Rows are points. Each copy is the shape, with its points in the same order, turned, moved and blurred by noise. Some copies are also mirrored. Which?

Shape (8 x 2)
[[ 28  49]
 [ 30  62]
 [ -7 -27]
 [ 20  -4]
 [ 24  -8]
 [-24  -4]
 [-61  10]
 [-38   6]]
Copy 1 (8 x 2)
[[ 43  18]
 [ 47  29]
 [-15 -43]
 [ 18 -33]
 [ 24 -42]
 [-23 -23]
 [-49   2]
 [-31  -7]]
Copy 1 is: only turned
Copy 2 (8 x 2)
[[ 32 -50]
 [ 28 -62]
 [ -1  37]
 [ 21   9]
 [ 29   9]
 [-22   7]
 [-58   5]
 [-34   5]]
Copy 2 is: mirrored
Copy 3 (8 x 2)
[[ 38  27]
 [ 47  37]
 [-35 -12]
 [ -1  -9]
 [  0 -16]
 [-36  16]
 [-58  50]
 [-42  32]]
Copy 3 is: only turned

Shape (9 x 4)
[[   4   34   39    8]
 [ -26   32   -6   24]
 [   0   31 -103  -13]
 [   4  -51   38   12]
 [  -1   34   -6   -8]
 [  -6   10   26    4]
 [  -7   26   -9  -58]
 [  -4    5  -12   28]
 [ -55   18   40   22]]
Copy 1 (9 x 4)
[[ 11  43  50 -18]
 [-15  44  20  21]
 [  2  50 -86  35]
 [  8 -42  41 -16]
 [  5  47   1 -10]
 [  3  19  32 -19]
 [-11  45 -19 -51]
 [  5  12  12  23]
 [-43  23  61  -1]]
Copy 1 is: only turned
Copy 2 (9 x 4)
[[ -1  27  18  14]
 [ 22 -12  31  46]
 [100 -57 -27  45]
 [-52 -36  -1 -10]
 [ 34   0   9  16]
 [ -3  -2  21   4]
 [ 58 -12  13 -29]
 [  5 -26   4  40]
 [-14  -5  70  25]]
Copy 2 is: mirrored
Copy 3 (9 x 4)
[[ 40 -31   4  16]
 [  5  -4 -27  29]
 [-17  49 -80 -41]
 [-17 -18  65   1]
 [ 19 -12 -27  -6]
 [ 12 -28   9  11]
 [  5 -44 -36 -45]
 [  0  14  -2  15]
 [ -7 -47  -2  55]]
Copy 3 is: mirrored

Shape (12 x 6)
[[ -8  30  36 -25  22  17]
 [ 14  -7 -46 -13 -13  44]
 [ -4 -72  29  30 -14   5]
 [-36  13 -33  31  40 -51]
 [-21   8  48  48  16 -47]
 [ 11 -54 -19  28  33  42]
 [ -9   1   3 -39 -11 -17]
 [ 29  -6  46  25 -40  51]
 [-49  33 -48  44  -9  50]
 [ 20  32 -12  41   7   3]
 [-11 -32   0   1 -13 -29]
 [  9  30  33  -9 -44 -29]]
Copy 1 (12 x 6)
[[ -9  11 -40 -27  46  -4]
 [  4 -31  -2 -83 -14   6]
 [-38 -19  -4  21 -46  21]
 [  6  22  42   6   8 -71]
 [-13  55  -1  40   6 -15]
 [-17 -43  42 -22  -7  27]
 [ -1 -10 -47 -25  -2 -36]
 [-20  20 -38 -29 -23  70]
 [-30  38  47 -89   0 -18]
 [ 35  34  14 -32  -1   1]
 [-10  -8 -18   2 -33 -27]
 [ 12  42 -63 -13 -13 -18]]
Copy 1 is: mirrored
Copy 2 (12 x 6)
[[ 23  -4  -4 -41  20  40]
 [ -8 -61  16  32  13   9]
 [-47  24  42   6 -48  18]
 [ -5   3 -77  -8 -30 -22]
 [  8  63 -23 -30 -33  -6]
 [-23 -20   4  49 -38  49]
 [ -8 -31   7 -48   0  -4]
 [ 12  23  73  18  16  23]
 [-20  -4 -37  54  55  -6]
 [ 38   3 -12  24  -3 -11]
 [-30  -6   6 -24 -33 -14]
 [ 24  11  30 -48  11 -32]]
Copy 2 is: mirrored
Copy 3 (12 x 6)
[[-11  18  16  -7  28  12]
 [ 23  -6 -34  10 -51  37]
 [ 57 -64   3  49  29  24]
 [-68 -36 -51  48  36  28]
 [-20 -62   1  11  79 -14]
 [ 44 -25 -49  24  14  69]
 [ -6   2   4  42  -5 -11]
 [ 57 -48  14 -36   7  -3]
 [-37 -62 -26 -29 -36  73]
 [ -8 -34 -50 -17  14   3]
 [  8 -41  -5  58  10  -2]
 [-11 -25  11   3   6 -55]]
Copy 3 is: mirrored
Copy 4 (12 x 6)
[[ 21  16  28 -16 -13  27]
 [ 44 -33 -46  -2   5  19]
 [  7 -52   4  32 -25 -60]
 [-35  -8 -13 -32  57 -40]
 [-37  13  49   3  16 -58]
 [ 19 -89  -5   4   7 -18]
 [ 23  16 -15 -28 -17 -15]
 [ 33 -17  23  63 -32  14]
 [-50 -33 -43  18  25  45]
 [ 15  -2   2  24  49   3]
 [  5  -4 -13 -11 -11 -53]
 [ 15  52  -1  24 -17 -21]]
Copy 4 is: only turned
